Each wall is flat, endless, passes through zero and stands at right angles to its row. A trip goes straight from one point to another. Which walls does it cross, in order?

Walls:
(1): [33 44 43]
(2): [ 39 -35   7]
(3): [-29  26  25]
(4): [33 18 -6]
(5): [-47 -56  16]
Trips:
[ 44 -13   0] to [ 32 -15  17] -> none
[ 43  15 -37] to [60 21 43] -> none
[28 31  9] to [ 11  19 -12] -> 2, 3
[  4 -23  10] to [-9 -1 16] -> 3, 1, 2
[-21  -2 -12] to [-43  10  10] -> none

Walls:
(1): [ 23   6 -12  17 -17 -25 -16  48 -31]
(2): [ 11 -17   9  -4  -3  27  -2  41 -24]
(3): [ 23  40 -33 -21  28 -14 -48   8 -19]
(4): [  9 -44   5 -30  -4  16 -14  27  19]
(5): [ 14 -32  19  14   7 -16 -19 -20 -41]
(6): [ 21 -16  10  22 -20  -4   3 -30  25]
(7): [  6 -19 -60   7  -5  -4  24  47 -19]
(8): [-21 -22  -1 -10   7  12  16 -15  -4]
(9): [ 41  30  32   9   4  -4 -28   7  16]
(10): [ 16  17  33  13 -16 -52  11  -3  35]
(11): [-10  -5 -33 -12 -18 -17   0 -11 -34]
(12): [ 20 -22  -9   9  17  17  17 -39   9]
Trips:
[ 13  31   4   1  35 -29 -41  35  25] to [  3  14  -5  14 -27 -32  12  -9  23] -> 4, 6, 3, 11
[-11 -15   4  30  -4  13   3  11  31] to [ 20  36  31 -27  -7  28 -13   9  12] -> 9, 7, 8, 12, 3, 6

Walls:
(1): [  0 -10   4  -5  38   2   6  12 -18  11 -28   6  24  16 -16 -40 -13   2
  12 -12]
(2): [ 14  23  21   6  23  13 -24   0  -5  -3   5   3  31 -18   6   1  -6  14
 -13 -25]
(3): [-19   8  14   2  24  36   8   0  18  19 -22 -29 -13  12  34  -9  18  -6
 -28  27]
(4): [  6   5 -11 -18   0   2   7   2  34  22  -6  -2  40  -6  -6  27   5 -29
  -1  -4]
(5): [ 21  11   3  29   8 -21  10   2 -32   0 -28   3  19  29  22  -7  14  22
   1  -9]
(6): [-17   6  -3  -1  10  28  48  12  22  31 -16  23 -47 -28 -13  10 -13 -18
  23   7]
(7): [ 15 -25  14 -22  20  10 -11 -15  -6 -14 -34  -9  17  21 -18  22  10  -7
   7 -21]
(8): [-18 -22   9 -53 -30  11 -35 -19   4  -9  18 -38  35  22  19  46 -13   5
  27 -18]
(9): [-15   2 -20  -7   4  -3  12 -13 -14  -3 -49   0 -10 -17   6  11 -15  27
 -14  15]
(10): [-56  -5  19  -5   4  -7 -52  25  19  12  -1   3 -20 -24  -6 -11  -9  21
  -2 -42]
(11): [ 12 -23  -3  -8  24 -22  34  45  44  23  11 -18   2  -1 -16   4   2  25
   7  33]
(12): [ 16  26  -5   1 -23  25 -21  -8  21  -9  -4 -39   9 -11 -18  -7  19  10
  14 -19]
Trips:
[ 10  -2 -41 -13   6   3   9   3   7  25 -44 -11   2 -29  33  -7   1 -18
 -15  14] to [ 22 -16 -11  25   4  -1 -14  14   5  16  37   5 -37   9 -29  10 -14 -16
 -12  -7] -> 5, 1, 9, 3, 10, 4
[-10  -3 -24  28   3   9  15  19   9 -32  -2 -32  36  -3  11  36  16  10
   3  -1] to [ 12   0 -17   6  -7 -20 -17 -11   2   2 -21 -17 -10  15  16  17 -26 -13
 -14   1] -> 2, 11, 12
